Each point is reached from the start by the listed moves, each made once or not at all, plus a little noise. Is the number of moves made odd or even? Then give how often each move was made.
In the rows, 128 means zero.

Moves:
(1): [194  82 129 136 154]
(2): [148 161 110  35 159]
(3): [116 117 175  93 126]
Start: [ 95 100 137 125 111]
Points:
[172  74 166   9 166] -> odd (1, 1, 1)
[161  58 141 134 143] -> odd (1, 0, 0)

Moves:
(1): [123 121 108 145 137 125 121  93 132 118 130 112]
(2): [106 188 111 135 141 144 142 112 142  80 160 128]
(3): [145 102 164  88 139 116  94 122 117  82 114 130]
(4): [118 142 152 144 141 136 129 117 169 126 137 130]
(5): [ 98 124 144 112 155 144 104 101 108 123  95 163]
(6): [117  76 130 162 120 188 124 125  79 127 126 112]
(7): [109  99 150  99 131 137 175 114 135 111 127 134]
(8): [140 108 109 110 176 126 143 182 122 160 169 138]
(9): [156 119 114 114 143 139 115 125 170 144 104  87]
(10): [124 126 155 113 135 132 135 109 143 138 144  92]
(11): [100 113 111 112 104 113 104 142 146 106 165 112]
(12): [150 137 131 114 123 156 161 119 144 149 136 166]
Start: [111 137 107 135 116 118 129 118 104 113 127 108]
Points:
[ 83 100  94  91 196 130  92 147 178 133 152  99] -> odd (0, 0, 0, 1, 1, 0, 0, 1, 1, 0, 1, 0)
[ 97  94 152  88 188 218 204 115 113  53 205 147] -> odd (0, 1, 1, 1, 0, 1, 1, 1, 0, 0, 0, 1)
[132  62 158  54 159 127 129  40 166  65 104  26] -> odd (1, 0, 1, 0, 0, 0, 1, 0, 1, 1, 0, 0)
[ 98 185 151 118 152 133 112  79 146  22 156 110] -> odd (0, 1, 1, 1, 0, 0, 0, 0, 0, 0, 0, 0)
[ 94   7 174  47 204 220 161  60  60  99 146 132] -> even (1, 0, 1, 0, 1, 1, 1, 1, 0, 1, 0, 1)
